Each row is a point. Each copy is the shape, with its points in the same order, turned, moved and blurred by noise. Some copies are also mirrored. Which?

Shape (6 x 2)
[[-59 -44]
 [  6  62]
 [ -7  35]
 [ 50  21]
 [  6  -5]
 [ 31 -32]]
Copy 1 (6 x 2)
[[-72  59]
 [-29 -59]
 [-34 -28]
 [ 24 -30]
 [-13   9]
 [ 17  29]]
Copy 1 is: mirrored
Copy 2 (6 x 2)
[[-36 -62]
 [-46  58]
 [-36  36]
 [ 18  48]
 [ -2   6]
 [ 33  -6]]
Copy 2 is: only turned
Copy 3 (6 x 2)
[[-61 -42]
 [ 27  58]
 [  7  24]
 [ 68  -6]
 [ 10 -25]
 [ 40 -53]]
Copy 3 is: only turned

Shape (10 x 4)
[[ 13  56 -19  41]
 [  0  45  41 -11]
 [ 30 -35 -41  -1]
 [-65  11 -22 -24]
 [ 11 -46  13  59]
 [ 15  24  -1 -18]
 [-15  21 -63  27]
 [-25  34  46  43]
 [-31  45 -67 -29]
 [-48  27  52  47]]
Copy 1 (10 x 4)
[[  5  35 -19  62]
 [ 12 -38  19  45]
 [  7  17 -54 -31]
 [-53 -43 -46  30]
 [-21  49  14 -40]
 [ 23 -24 -25  27]
 [-31  31 -65  38]
 [-29  -7  39  40]
 [-18 -27 -92  56]
 [-54  -3  56  40]]
Copy 1 is: mirrored
Copy 2 (10 x 4)
[[-84   9 -34   7]
 [-47  11  19 -29]
 [  6 -30 -62  25]
 [ 11  62 -24   6]
 [-19 -43   0  60]
 [-27  -3 -22 -31]
 [-34  26 -77  30]
 [-56  22  32  26]
 [-10  61 -72 -18]
 [-48  44  43  34]]
Copy 2 is: mirrored
Copy 3 (10 x 4)
[[ 57  11 -34  59]
 [ 12  53  -3  17]
 [ 37 -48 -35 -23]
 [-12 -28  36  37]
 [-14 -19 -88   4]
 [ 34  12  -4   1]
 [ 44 -50 -15  54]
 [-14  43 -39  55]
 [ 49 -36  45  43]
 [-38  38 -35  63]]
Copy 3 is: mirrored
Copy 4 (10 x 4)
[[-31  68  45 -17]
 [ -2  54  -8  27]
 [ 18  -8  15 -71]
 [-61  10 -34  -7]
 [  0 -29  74  -8]
 [  8  36  -7 -12]
 [-43  41   8 -60]
 [-33  31  43  45]
 [-49  53 -39 -47]
 [-47  15  47  54]]
Copy 4 is: mirrored

Shape (9 x 6)
[[ -5  -7 -13 -58  31 -25]
 [-16   0 -19  48   9   3]
 [ -5 -19 -44  70 -21 -38]
 [ 12  25 -12 -42  11  -9]
 [ -5   9   2 -22 -25   6]
 [ 16  25  14 -22  13   0]
 [-36  13  19  -9 -14   3]
 [  5 -40 -45  30  -2  -1]
 [ 22 -59 -11  38  19 -38]]
Copy 1 (9 x 6)
[[ 17  24 -23 -39 -31 -32]
 [  8  16 -29  33  51  -5]
 [ 14  28  13  22  95 -26]
 [ 41  25 -22 -26 -18   5]
 [  6  16   4  -8  -3  24]
 [ 39   3 -17  -2 -20   8]
 [-10  31  -4  22 -15  17]
 [ -5  -2 -13 -10  68 -21]
 [ 14 -22   5   6  52 -64]]
Copy 1 is: mirrored
Copy 2 (9 x 6)
[[-16 -56  17 -29  -6 -21]
 [  4   8 -22  40  10  17]
 [ 46   0 -51  67 -25   4]
 [  4 -23   0 -42   8 -15]
 [ -2  16   3 -26 -19  -9]
 [ 14  -7  22 -32  14   5]
 [ -5  30  15  -1 -10 -22]
 [  1 -21 -43  33 -25  22]
 [ 23 -51   1  55 -34  32]]
Copy 2 is: only turned

Shape (12 x 9)
[[-39 -10 -13 -54  36 -23  53  -7  10]
 [ 42 -26  -5  38 -62 -13 -28   2  29]
 [-25  48  42 -13  40 -34 -20  18  54]
 [-27  34 -39  -3 -16   2  55  43 -12]
 [-16 -27  27  48 -21  34 -21 -38  48]
 [-69  51   1 -22  27 -51 -22 -20  23]
 [ 32 -36  11  36 -24  40 -29   7 -18]
 [ 43   5  -8  22 -26  33 -33 -35  13]
 [ 32 -29  21  58 -39   7 -12 -27 -30]
 [ 10 -45  -3   7 -72  39 -21  12 -27]
 [-19  39 -16 -14  13 -19 -31   7  25]
 [-13 -31 -86  13   0   1  28  62 -38]]
Copy 1 (12 x 9)
[[-39  50 -23 -53  51 -30  20  27   6]
 [-48 -49  30  41  36  35 -10 -28 -29]
 [  0  27  64 -36  25 -60 -31 -11  -3]
 [-20  40 -14  -6  24  -4   8  56 -76]
 [-50  10  62   9  15  20  42 -67 -12]
 [ -5  34   4 -24 -10 -83 -11 -19  -1]
 [-25 -24  43  10   3  75  25 -11 -13]
 [-11   6  29  48  17  49   0 -32   1]
 [ -6 -48  29  33  13  48  54 -21 -15]
 [-36 -31  -3  -4  10  89  18 -28 -47]
 [-12  25  21  -1  -3 -28 -39  -2  -6]
 [-70   7 -22  -1 -13  41  10  93 -40]]
Copy 1 is: mirrored
Copy 2 (12 x 9)
[[-29   9  23 -10  27 -19  82 -18  14]
 [-29 -38 -33  64   1  26 -52  -6  15]
 [ -3  18  74  17  -9  58  29 -16  52]
 [-39  37   5  26  25 -27  31  65  25]
 [-37 -16   7  55 -23  55 -13 -20 -53]
 [-31  66  57  14  35  43  33 -39  34]
 [-14 -36 -12  12   5  20 -55  21 -37]
 [  2   3 -46  24 -18  38 -38  -2 -18]
 [ -3 -19 -11  46   4 -10 -69 -11 -40]
 [-68 -31 -34   2   3  -7 -58  22 -23]
 [-16  33  16   7  26  53  11  -2  41]
 [-35 -14 -19  21  95 -23  19  75   3]]
Copy 2 is: only turned
Copy 3 (12 x 9)
[[ 33  21 -26 -34  41 -25  -1 -11  64]
 [ -1 -20  63  14 -68  -9  -2 -50  -8]
 [ 34  67  63 -14  11  13 -54  13  50]
 [-27  59 -31 -16 -16 -38  16   6  20]
 [-10 -11  60  66   6  20 -16 -54  23]
 [ 24  57  10 -16  29 -16 -95 -13  39]
 [-35 -39  42  15 -23  25  12 -11 -18]
 [ -2  -4  42  13 -11  33   0 -55 -38]
 [-42 -42  65  13  -5 -20   5 -34 -28]
 [-61 -43  13  -2 -47  18  10 -40   6]
 [ 25  46  14 -14 -10  10 -55  -6  11]
 [ -7 -11 -62   0 -44 -43  18  38  -5]]
Copy 3 is: only turned

Shape (17 x 12)
[[ -4   5 -14  -2   3  -9 -30   8  17  19 -18  -3]
 [ 17   2 -13  -2   9  -7  -7 -89 -13  18  11 -12]
 [-13   5 -23  18  -6  -8   9  13  -1 -54   3 -14]
 [-33  -9 -14  14   4  16   4  11  11  13 -10   4]
 [  7  10  -2 -16 -17  -8  -4 -19 -21  -1  -6 -15]
 [ 22 -11  -9  -1 -29  -6  12 -30   3 -33  -4   4]
 [-33 -15 -14 -33   5   8   1 -13  37   9  -1 -22]
 [ -5  15   8  21   2   1   7  12 -11 -17 -14  11]
 [ 18   2 -19   1   4  14  -8   6 -14   8  -9   2]
 [ 20 -24  19  24  -4 -13   6  15 -23 -13  25  10]
 [  9   2 -21 -14  -8  -1  -8  15 -19  16  10   3]
 [ -5  -1  -2   8 -13  22 -15   9  -9 -14   0 -20]
 [ 18   8   5 -33 -52  11  12  12  27  19  95 -10]
 [ 11  -5 -19  19 -14 -12 -13 -45 -22  15 -11 -10]
 [ 10   4 -15  17  -8 -10  13   9 -17  10 -20 -19]
 [ 15   5 -12  14   6   4   4   3   4   9 -10 -21]
 [-14   8 -17  24   0  -1  13  -3  -2   2 -18 -16]]
Copy 1 (17 x 12)
[[ -6 -11 -17 -10   2 -27   1 -10  14  32   1  -2]
 [ 22 -36  48  -2   9 -19 -14 -62 -26  -6  30   5]
 [-18 -18 -40   5 -34   9  -1   0  -6 -30  18  -9]
 [-36  -1 -15   2  16   2   4   0  -4  10 -11  12]
 [ 14 -23  18   3 -29 -16  -5 -10  -8   1  -3  -4]
 [ 15 -30   4   7 -30  16   7 -19  14 -20  25  16]
 [-22   7   9 -22  11 -17  45 -18  -1  -4  -1  -8]
 [ -1  -6 -27   7 -13  10 -29   3   1  -5 -10   9]
 [  9 -36  -9  13   4   0  -3  -2  -2  18 -10  -5]
 [ 19 -18  -6  14   3  17 -28  37   3 -11  29   8]
 [ 11 -28  -3   3  -5  -6   9  18 -17  27  -2  -2]
 [-18 -18   1  11 -16  16  -9   3   7   6   2 -23]
 [ 33  35  30  13 -18  31  49  28 -33  40  59 -18]
 [ -4 -45  25  15  -8 -22 -19 -30  -6   7  18  16]
 [ -1 -22 -10  36 -11 -24 -10   3  -4   0  -5   3]
 [  0 -12 -11  27   8 -15  -2 -13   2   7  -1  -9]
 [-21 -11 -15  21  -4 -14  -7 -17  -8  -7  -2   6]]
Copy 1 is: only turned
Copy 2 (17 x 12)
[[  0  13 -10  27  26  -1  -7  20   2  -7  16  14]
 [ -5  32   5 -20  34 -21  24 -52  -5  43  28 -11]
 [ 12  33 -32   7 -36  18  -6  -8   4  -9 -29   3]
 [ -5   1 -16   0   0  32   0  13  -5  -6  13  33]
 [-20  13  -6  -1  -1 -15  -6 -11   1   3   8 -23]
 [ 10   5 -18   5 -21 -11  30 -23  18   4  -2 -21]
 [-16  23 -16 -19  11   2   8  24  42   6  24  30]
 [  4   6   5  13 -11  29  -2  -3 -14 -14 -15  -5]
 [ 13   3  -8  -3   7  -8  -6   3 -23 -16  11   0]
 [ 32 -27  -6   1 -12  18 -27 -20   1  12 -16 -16]
 [  6  -3  -5   1  -6 -20 -27   6 -11  -4  15   7]
 [  1  13 -27  -4  -2  18 -18  -8   2 -25  11  -9]
 [ 37   0  13 -14 -52 -14 -49   3  55  17  74 -15]
 [-10  11 -22  11  19  -9   9 -32 -22  27  18 -13]
 [ -4   7 -23   6  -5   7  -5  16 -29  12   2 -16]
 [ 15  19 -16  -3  10  11   0  14 -13   4  10 -10]
 [ -8  21 -20   2  -6  25   6   7 -19  10   3   3]]
Copy 2 is: mirrored
Copy 3 (17 x 12)
[[ -2 -18 -12   7  -7  -7  -8  12   2   2 -27 -31]
 [  2 -18 -39  27  22   1 -13 -56 -22   7  37  -1]
 [-26  34 -23   1  14  -3  31  33 -21 -16 -13   7]
 [  1 -12  14  24   8  -5  17  28   0  11 -27   2]
 [ -6   0 -15  -5 -18  -5  11 -24 -25  -8   0  -2]
 [ -3   6 -28   0  -7  19   5   7 -25 -27  24  17]
 [  1 -30  -1   0  30  19  15 -11   8 -12 -40   6]
 [ -6  24  -6  14 -17 -23   3  25  -8   1 -12  13]
 [  7  10   6   2  -7  -1  -8   7 -24  13  -4 -18]
 [ -1  18   3 -20  -8 -29   9  28   5  -3  38   6]
 [ -4  -6   5 -22 -10  -5   4   6 -22  20  -3 -15]
 [-14  18  13   9  -6   2  23   4  -9  -9  -5 -14]
 [-34 -11   5 -69 -10  52  31 -16  39  35  26  14]
 [  5 -16 -28  29  -5 -10   8 -16 -30   2  28 -19]
 [ 22  10 -19   4 -15 -14  24  11 -21  11  -6 -14]
 [ 19  17 -15   8   0  -1  10   5  -2  10  -8 -17]
 [  9   7 -18  25   1 -10  24  12 -13  10 -16  -2]]
Copy 3 is: only turned

Shape (15 x 12)
[[  0   5  17  -5  12   9   0   8  25 -18  18   3]
 [ -4  14  22  -9   4 -13   7 -14   0 -17   8  15]
 [-19  -1 -33   1  -5  -6   6 -11  13 -12   9  -5]
 [  1 -13  17  -3   7 -14   1  -9   1   1 -10 -10]
 [  5  13   7 -12  -4 -15  -4 -12  17  -9 -27  -1]
 [  8  -7  18  22  -3  -8 -55   0   2  19   9  14]
 [  1   4  21  21   2 -11  10 -10   4 -18  10   7]
 [  2   5  17   2 -15  50  13  -6   3  -7   7  25]
 [ 20  -1  -7   4   5 -15   4   5  18 -18 -16  21]
 [  0 -12  15  -9 -19  -1   4  -3  21 -18  20  19]
 [ 11  -5   2  -5  11 -15  -4 -21  19  37  19  13]
 [ 14  11   8   4  -9 -14 -23   8  -6  10  19  -3]
 [ -3  -9  10  14 -10 -13   9   3  16  95  17  15]
 [ 20   1  13  -1  -7  -1   0 -19  12 -18  14  -9]
 [-15 -14 -28 -11   5 -12  13  -5 -25  -3  10  -8]]
Copy 1 (15 x 12)
[[-15   7  30 -11  15 -12 -15   6  21 -12 -14  -2]
 [-25 -16  14   3  21 -18 -16  24  -1  -2  -4   3]
 [ 11  24  15  14  11  -9 -14   6 -18  15  -9 -14]
 [-18  -7   8   4  -4  -9  15  13   0   5 -19   2]
 [ -3 -10  16  20  18 -30  19  19   1   0 -17   6]
 [  3 -36  27  26 -33   0 -19  -2  31   7 -21   7]
 [-14  -6  14  -7   4 -10 -20  36   2   2 -20   4]
 [  5  -7  26 -27 -12 -34 -21  15   1 -31  16 -13]
 [  0   3   3  22  11 -23  -8  20   8 -22 -33 -13]
 [-18   9  32  14   2  -7 -15  24   7 -18   6  -8]
 [  5 -24   1   9   7  20   1   9  21   8   1 -24]
 [  1  -9   6  18 -10  -2 -16   6  24   6  -4  23]
 [ 39 -41  -2   0 -15  65  17   9  10 -11  11  -7]
 [-14   7  13   2   2 -24  -5  29  22   9  -1  -3]
 [-10  17 -15   8  -1  -4 -10  -7 -30  15  -3  -3]]
Copy 1 is: only turned
Copy 2 (15 x 12)
[[  3 -35   6   8  13  -3 -15  -1  20  -3  -8  -8]
 [ 17  -1   8   4  -1 -19 -19   5  19  -1   5   0]
 [-15 -10  -9   4  20  -7  14  -2  10  22  18 -18]
 [  6  -6  -7  -9  11  -5  -6  16 -14 -13   3  -5]
 [ 16 -13 -21 -13  -6  -9 -10  -2 -10  -2  15  11]
 [-14  -4  16 -22  -3  16 -41 -17 -23   7 -15 -30]
 [ 10   0   0  -6   3 -22 -10   2  18  -2 -16 -18]
 [ 10  -8   0   9 -11  32  -1 -17  39 -14 -13   2]
 [ 10 -15 -16 -17   7  -5  -7  -5   1  23 -13  18]
 [  4 -21  -5  -9  -6   8 -18  17  32  16  -1 -11]
 [-10  -9  15  12 -24   3  -7  17 -23  19 -12  -5]
 [-10 -12  26 -27  -6  -2 -16  -6  -9  -3   6 -12]
 [-65  15  18  13 -48  13  -4  26 -25  -1 -25   3]
 [ 20 -26   2 -11  -8  -7   4   5   9   1   1 -21]
 [-10   9  16  -8  26   2  25  18   1   9  22  -5]]
Copy 2 is: only turned
Copy 3 (15 x 12)
[[  5 -23  16   9   6  -1   4  -3   5 -22 -19  -8]
 [ -4  -9   1   9   1 -25   2 -12  27 -16  -5  -2]
 [ 12   6   3   2   8  19 -25   3  12 -15  19   3]
 [-17   2 -12  11  11  -9   3   8   5   5  -9   2]
 [ -8 -10 -24   1   9 -10 -20 -13   7  -1 -18   1]
 [-40   4  21 -31  37   1  -2   5  30   5 -34  -2]
 [ -3  -3   8  25  15  -9   4  -4  33  -5  -9 -15]
 [-14 -25  20   0   1  17  20 -46   7  -9  10 -20]
 [ -6   7   0  12  24 -13 -29 -19  -2 -18 -18 -19]
 [-20 -22  12   6   1   1  -7   0  16 -28   4 -23]
 [-19  32  -5 -21  -9   6   6   5  19 -21 -22 -12]
 [ -9  -1   8 -28  26 -14   2   9  19   5 -12 -16]
 [-36  52  10 -40 -34  24  13   7  21  24 -23 -37]
 [ -5 -17 -13   5  23   4   7   2  19 -20  -4 -14]
 [  4  23   2   0  10  -6  -3  11  -1  -3  38   9]]
Copy 3 is: mirrored
